Each wall is flat, endless, passes through zero and stands at right angles to its row. A trip goes straight from one point to another. Which walls does it cross, in order?

Walls:
(1): -0.365 0.118 -0.287
(2): -0.341 -0.327 -0.063
(3): 0.202 0.142 -0.253
(4): 0.195 0.300 -0.040
(5): 0.012 -0.094 -0.076
(6): -0.178 0.090 0.297
(7): -0.167 -0.132 0.174
Trips:
0.096 -0.288 0.026 to -0.051 0.172 0.236 -> 6, 5, 2, 4
0.242 0.434 0.126 to 0.271 0.022 0.104 -> 6
-0.103 -0.255 0.265 to -0.138 0.050 0.076 -> 5, 1
0.004 0.284 0.130 to 0.018 0.079 0.098 -> 3, 7
0.226 -0.112 -0.089 to -0.009 0.091 -0.178 -> 1

Walls:
(1): -0.146 -0.087 0.329 0.158 -0.137 0.039 0.105 0.079 0.019 0.119 -0.083 -0.184 0.218 -0.058
(2): 0.022 0.379 -0.005 0.240 0.153 -0.057 0.041 0.202 0.144 -0.069 0.062 -0.352 0.111 0.078
(3): -0.116 0.024 -0.058 0.112 0.020 0.134 0.167 -0.022 -0.043 0.131 0.054 0.157 -0.164 0.404
(4): 0.043 0.204 -0.231 -0.284 0.312 0.262 0.514 -0.272 0.159 0.150 0.066 -0.007 -0.027 0.259
(5): 0.156 -0.325 -0.096 -0.012 -0.048 -0.002 -0.117 -0.100 -0.078 -0.217 0.357 0.093 0.348 0.253
Trips:
-0.109 0.141 0.398 -0.311 0.346 0.346 -0.474 0.019 -0.635 0.288 0.302 -0.325 0.122 -0.127 to -0.162 -0.215 -0.203 -0.089 0.030 0.000 0.098 -0.085 0.010 0.140 -0.100 0.068 -0.175 -0.084 -> 2, 5, 4, 1, 3
0.268 -0.241 -0.377 -0.032 0.221 -0.256 0.078 -0.123 -0.080 0.056 0.003 0.014 0.355 0.064 to 0.289 -0.234 -0.021 0.182 -0.486 -0.042 0.229 -0.028 -0.283 -0.148 -0.121 -0.110 -0.106 -0.160 -> 4, 1
0.090 0.220 -0.339 0.018 -0.031 0.330 -0.310 -0.030 -0.381 0.118 0.114 0.199 0.192 0.331 to -0.164 -0.165 0.083 0.042 0.050 0.017 -0.105 0.148 -0.195 -0.198 -0.102 0.175 -0.519 -0.124 -> 4, 5
-0.112 0.329 -0.128 0.155 -0.015 0.115 -0.147 0.039 -0.037 0.452 -0.312 -0.052 0.166 -0.147 to -0.352 0.252 -0.118 -0.145 0.320 0.302 -0.008 -0.468 0.058 -0.047 0.025 0.031 -0.041 0.308 -> 4, 3, 1
-0.206 0.164 0.118 -0.507 -0.346 -0.285 0.016 -0.252 0.135 0.206 0.163 0.036 -0.205 0.052 to 0.021 -0.061 -0.303 -0.406 0.307 0.603 0.303 -0.249 0.187 -0.277 -0.088 -0.062 -0.234 0.121 -> none
0.473 0.055 0.484 -0.021 -0.108 -0.011 -0.296 0.217 -0.010 -0.416 -0.031 -0.058 0.045 -0.176 to -0.309 -0.006 -0.048 0.021 0.154 -0.222 -0.294 0.003 0.190 -0.162 0.305 0.006 0.113 0.058 -> 1
0.075 -0.255 0.131 0.296 -0.410 0.092 -0.089 0.098 -0.231 -0.158 -0.329 0.150 0.065 -0.178 to -0.133 0.120 -0.082 0.028 -0.156 0.178 -0.287 0.065 -0.217 0.208 -0.161 -0.108 -0.090 -0.015 -> 5, 3

Walls:
(1): -0.082 0.470 -0.133 0.008 0.094 0.228 -0.005 0.182 -0.006 0.254 0.008 -0.133 -0.004 0.246 0.196 0.146 0.145 0.029 0.210 0.172 -0.213 0.151 0.326 0.050 0.308 -0.131 -0.228 -0.125 0.025 0.026 0.214 -0.101 0.139 -0.093 0.073 -0.632 -0.191 0.264 -0.105 -0.141 -0.262 0.203 -0.206 -0.109 0.132 0.285 0.098 -0.226
(2): -0.233 -0.091 -0.094 0.107 -0.553 0.267 -0.066 -0.071 0.054 0.457 -0.078 0.017 -0.203 0.030 0.114 -0.087 0.065 0.267 -0.423 -0.260 -0.137 0.041 -0.070 -0.018 0.011 -0.077 -0.090 0.151 0.174 0.473 0.228 -0.071 -0.098 -0.095 -0.006 -0.019 -0.061 -0.223 -0.028 -0.237 -0.226 -0.107 0.099 -0.015 0.065 -0.243 -0.007 0.144
(3): -0.014 -0.178 0.230 0.141 0.169 -0.119 0.021 0.230 -0.045 -0.224 0.012 0.044 0.201 0.186 0.741 0.207 0.033 0.471 -0.079 -0.152 -0.157 -0.780 -0.034 0.110 -0.322 -0.520 -0.359 -0.194 -0.324 0.009 -0.359 0.310 0.162 0.238 -0.010 -0.209 0.182 -0.208 0.277 0.114 -0.084 0.051 -0.082 0.257 -0.132 0.214 -0.308 -0.154
(4): -0.247 0.082 -0.055 0.385 -0.033 0.017 -0.042 0.141 -0.338 0.117 -0.216 -0.533 -0.357 0.020 -0.086 -0.106 0.041 0.043 -0.300 -0.229 0.092 -0.101 0.283 -0.121 0.124 -0.108 0.208 -0.020 -0.164 -0.199 -0.045 0.169 -0.269 -0.009 -0.121 -0.057 0.025 0.029 -0.286 -0.029 0.136 0.208 0.070 -0.114 0.049 -0.291 -0.125 -0.111
(5): -0.256 0.294 0.129 0.158 -0.191 0.102 0.416 -0.183 0.034 -0.099 -0.351 0.241 0.179 -0.081 -0.113 0.150 -0.268 -0.119 -0.045 0.541 0.123 0.018 0.167 0.086 0.253 -0.209 -0.237 0.060 -0.140 -0.189 0.279 -0.218 0.043 0.027 0.178 -0.041 -0.165 0.275 -0.019 0.367 -0.183 0.460 0.102 -0.150 0.314 0.048 -0.311 0.169
(6): -0.186 0.123 0.016 -0.041 0.052 0.028 0.079 0.297 -0.159 -0.005 0.062 0.028 0.247 -0.113 -0.137 0.354 0.187 -0.022 0.199 -0.011 -0.061 -0.279 0.045 -0.283 0.011 -0.087 0.180 0.056 0.159 -0.101 -0.169 0.049 -0.424 -0.173 -0.093 0.153 0.113 -0.020 0.012 0.429 -0.074 0.150 -0.042 -0.205 -0.122 0.293 0.115 0.008
(7): -0.039 -0.197 0.134 -0.299 -0.125 -0.172 0.242 -0.323 0.356 0.094 -0.075 -0.256 -0.311 -0.202 0.086 0.049 0.219 -0.390 -0.091 -0.058 0.128 -0.101 -0.157 0.282 -0.340 0.060 -0.026 -0.109 -0.026 0.361 0.057 0.242 0.120 0.453 -0.395 0.090 -0.122 -0.244 -0.458 0.385 -0.035 0.202 0.270 -0.082 -0.086 0.093 -0.179 0.206
Trips:
-0.089 -0.305 -0.137 -0.497 -0.212 -0.041 0.140 -0.174 0.110 -0.260 -0.243 -0.229 -0.012 -0.171 -0.101 -0.117 0.250 0.294 -0.243 -0.213 -0.024 0.540 0.000 0.274 0.113 0.044 -0.144 -0.062 -0.105 -0.019 0.130 0.309 0.155 0.220 -0.107 -0.039 -0.121 0.206 -0.004 -0.117 0.000 -0.011 -0.232 0.323 -0.203 0.052 0.296 0.181 to -0.108 0.166 -0.283 0.080 -0.223 0.095 0.130 0.048 -0.006 0.147 0.324 -0.057 0.211 -0.252 0.091 -0.101 -0.202 0.059 -0.126 0.298 0.094 0.087 0.321 0.375 0.301 0.037 0.059 -0.094 -0.120 0.026 -0.272 0.235 0.122 -0.075 0.032 -0.146 0.206 -0.111 -0.022 -0.138 0.220 -0.155 0.377 -0.220 -0.098 0.009 -0.216 -0.016 -> 1, 4, 5, 7
-0.061 -0.352 -0.312 0.222 0.280 0.260 0.052 0.188 0.007 0.026 -0.269 0.005 0.049 -0.048 -0.219 -0.130 -0.107 0.188 0.091 0.065 -0.273 0.017 0.052 0.028 -0.211 0.311 -0.185 -0.195 -0.072 -0.130 0.033 -0.050 -0.008 0.003 -0.056 0.084 -0.002 -0.013 0.132 0.400 -0.147 0.187 -0.185 0.053 0.142 -0.059 0.142 -0.125 to 0.248 -0.213 0.129 0.107 -0.125 -0.258 -0.015 0.284 -0.018 -0.103 -0.444 -0.188 0.129 -0.167 -0.001 0.115 -0.319 0.166 -0.139 -0.088 -0.052 0.332 -0.363 -0.326 0.106 -0.016 0.062 0.119 0.119 0.261 -0.258 0.078 0.469 -0.060 0.431 0.198 0.083 -0.250 -0.075 -0.124 0.025 -0.100 -0.558 -0.129 -0.079 -0.277 0.191 -0.022 -> 1, 4, 5, 6, 2, 3
-0.319 -0.005 0.156 -0.352 0.308 -0.111 0.056 0.282 0.045 0.356 0.219 0.237 0.236 -0.195 0.450 0.072 -0.436 0.154 0.240 -0.118 0.122 0.221 0.247 -0.230 -0.030 -0.041 -0.091 -0.143 -0.100 0.245 0.133 0.195 0.084 0.074 0.389 -0.253 0.295 0.030 0.171 0.063 -0.022 -0.211 -0.033 -0.233 0.293 0.186 -0.223 -0.226 to 0.127 -0.104 -0.095 -0.325 -0.223 -0.144 0.104 -0.113 0.023 0.060 -0.039 0.321 0.047 0.186 -0.196 0.261 -0.059 0.119 -0.166 -0.138 -0.069 -0.237 -0.108 0.124 -0.101 -0.137 -0.197 -0.088 -0.060 -0.127 0.050 0.251 -0.072 0.144 -0.194 -0.422 -0.180 -0.192 0.078 0.172 0.077 -0.087 -0.351 0.239 -0.151 -0.093 -0.038 0.227 -> 2, 7, 5, 6, 1
-0.136 0.210 0.024 0.216 -0.595 -0.001 0.076 0.084 0.281 0.044 0.239 0.483 -0.130 -0.514 0.317 -0.099 -0.014 -0.066 -0.096 -0.344 0.062 0.152 -0.035 -0.275 -0.160 -0.003 0.023 0.149 -0.096 0.259 -0.186 -0.185 -0.088 0.351 -0.137 0.157 -0.269 0.204 -0.082 0.115 -0.009 0.274 -0.359 -0.142 -0.185 -0.232 -0.116 0.137 to -0.295 -0.171 0.145 -0.025 -0.141 -0.088 -0.064 0.354 -0.369 -0.284 0.023 0.240 0.120 0.173 0.135 -0.013 0.234 0.289 -0.163 -0.135 0.023 -0.446 0.010 0.001 0.215 0.242 0.049 -0.181 -0.378 -0.070 -0.240 0.066 -0.148 -0.192 -0.290 0.047 -0.261 -0.206 -0.265 -0.319 0.290 0.093 -0.011 -0.253 -0.153 0.062 0.017 -0.159 -> 4, 3, 5, 7, 2
-0.131 -0.751 -0.134 -0.343 0.237 -0.146 -0.027 0.027 -0.005 -0.271 -0.173 0.221 0.084 -0.074 0.340 -0.014 -0.088 -0.053 -0.337 -0.001 -0.097 0.127 -0.369 -0.095 -0.183 -0.396 -0.037 0.057 0.110 -0.231 -0.192 -0.077 0.171 -0.062 -0.148 0.178 -0.007 0.226 0.061 0.204 0.029 0.144 -0.075 0.223 0.001 -0.067 0.199 -0.088 to 0.348 0.179 -0.180 0.186 -0.004 0.108 0.196 0.225 -0.131 -0.719 -0.290 -0.022 -0.043 0.030 -0.256 0.426 -0.198 -0.379 0.107 0.349 -0.168 -0.324 -0.336 0.373 -0.280 -0.239 -0.021 -0.102 -0.151 -0.075 0.188 -0.066 -0.044 0.229 0.450 0.286 0.099 0.383 -0.257 0.341 0.025 0.028 -0.092 0.023 -0.300 -0.090 0.044 -0.123 -> 6, 5
